Rows are points. The points of each table are mixes of a few directions, plus a little noise. How many directions does each table use, and how many do they share? Where both have some left over, give the other angles between the two spaces (their principal angles), to ten degrees, smallest first.
(in the rows, 128 means zero)

First (7 x 3):
[[111  48 138]
 [134 155 124]
 [132 145 126]
 [133 153 125]
 [146 213 118]
 [117  75 135]
 [124 106 131]]
Second, 5 rows:
[[137 170 123]
 [107  27 142]
 [130 135 127]
 [132 147 126]
 [135 161 124]]
Directions: first 1, second 1, shared 1

First:
[[148 161 116  88  97 160 121 143]
 [148  80 118 118 117 106 111 162]
 [163 103 149 158 101 111 102 176]
 [ 84 133 117  82  74 151 152 166]
 [128  83 111 159 154  31 142 132]
 [154 128 133 143 200 157 104  59]
 [111 184 118 107 147 159 147  78]
 [106 158 163 166 108 143 140 134]
 [112 121 127 130 154 133 133 101]]
Second:
[[112 110 127 101 117  84 129 135]
 [164 169 130 189 154 227 127 112]
 [103  99 126  85 110  58 129 139]
 [145 148 129 157 140 176 127 120]
 [ 90  84 125  63 101  23 129 145]
 [128 129 128 129 128 129 128 127]
 [131 131 129 134 131 138 128 126]
 [151 154 129 167 144 191 127 118]]
Directions: first 5, second 1, shared 0; angles 30

First:
[[132 132 116 122 138 125 137 133 124 117 145]
 [105 114 207 168  91 149  92 110 148 189  64]
 [104 110 209 170  81 150  84 105 152 195  47]
 [134 139 106 115 154 123 151 140 117 105 172]
 [142 117  79 107 107 112 115 119 129 108  96]
 [145 135  72 100 148 112 149 138 116  87 163]
 [132 144 116 119 164 127 158 145 115 106 187]
 [131 134 119 122 141 126 139 134 123 117 150]]
Second, 8 rows:
[[146 127  66 100 130 111 134 129 120  89 133]
 [112 142 184 152 152 146 143 138 127 151 165]
 [105 123 202 165 112 149 110 121 141 178 100]
 [144 120  76 105 114 111 119 121 127 104 104]
 [163 106   7  75  89  89 106 112 127  74  69]
 [116 147 173 145 164 142 153 146 122 140 186]
 [117 135 167 145 142 140 136 134 129 146 150]
 [122 126 148 137 122 133 120 126 133 143 117]]
Directions: first 2, second 2, shared 2

First (10 x 18):
[[143 167 130 119 137 139 147 132 122 125 108 150 133 122  87 123 157 147]
 [156 200 132 110 147 146 163 136 118 122  91 168 136 117  50 120 181 163]
 [144 173 131 116 139 139 150 132 122 126 104 152 133 120  83 123 161 149]
 [126 122 128 130 126 128 125 126 128 128 131 124 127 129 134 128 124 125]
 [127 125 129 129 126 127 128 128 127 128 129 127 127 128 131 128 124 127]
 [167 229 134 103 153 154 177 138 115 122  77 183 139 111  22 116 204 178]
 [ 90  31 123 151 104 103  82 119 141 136 177  76 117 142 228 138  57  81]
 [ 97  48 125 147 108 107  88 119 139 134 168  85 119 140 211 138  69  88]
 [131 134 128 127 129 130 129 127 127 127 125 131 129 128 124 127 132 132]
 [ 98  46 125 148 108 108  90 120 139 134 168  84 120 141 213 138  68  89]]
Second, 8 rows:
[[131 155 120 112 135 140 141 122 119 121 130 147 116 122 111 127 158 156]
 [135 179 112  99 142 149 153 120 112 116 130 164 106 116  93 126 183 178]
 [115  38 155 179 105  91  83 144 155 151 125  63 168 148 189 131  28  37]
 [151 165 143 131 136 130 146 143 130 133  88 142 153 125  76 121 141 127]
 [148 115 162 165 123 107 120 156 148 148  78 103 183 137 104 121  82  70]
 [134 180 112  97 142 150 154 118 111 114 131 165 104 117  94 126 186 183]
 [104 127  94  96 130 144 130 100 111 110 182 144  74 121 164 136 163 177]
 [104  66 125 144 113 113  98 121 137 132 159  93 122 138 193 135  81  97]]
Directions: first 1, second 2, shared 1
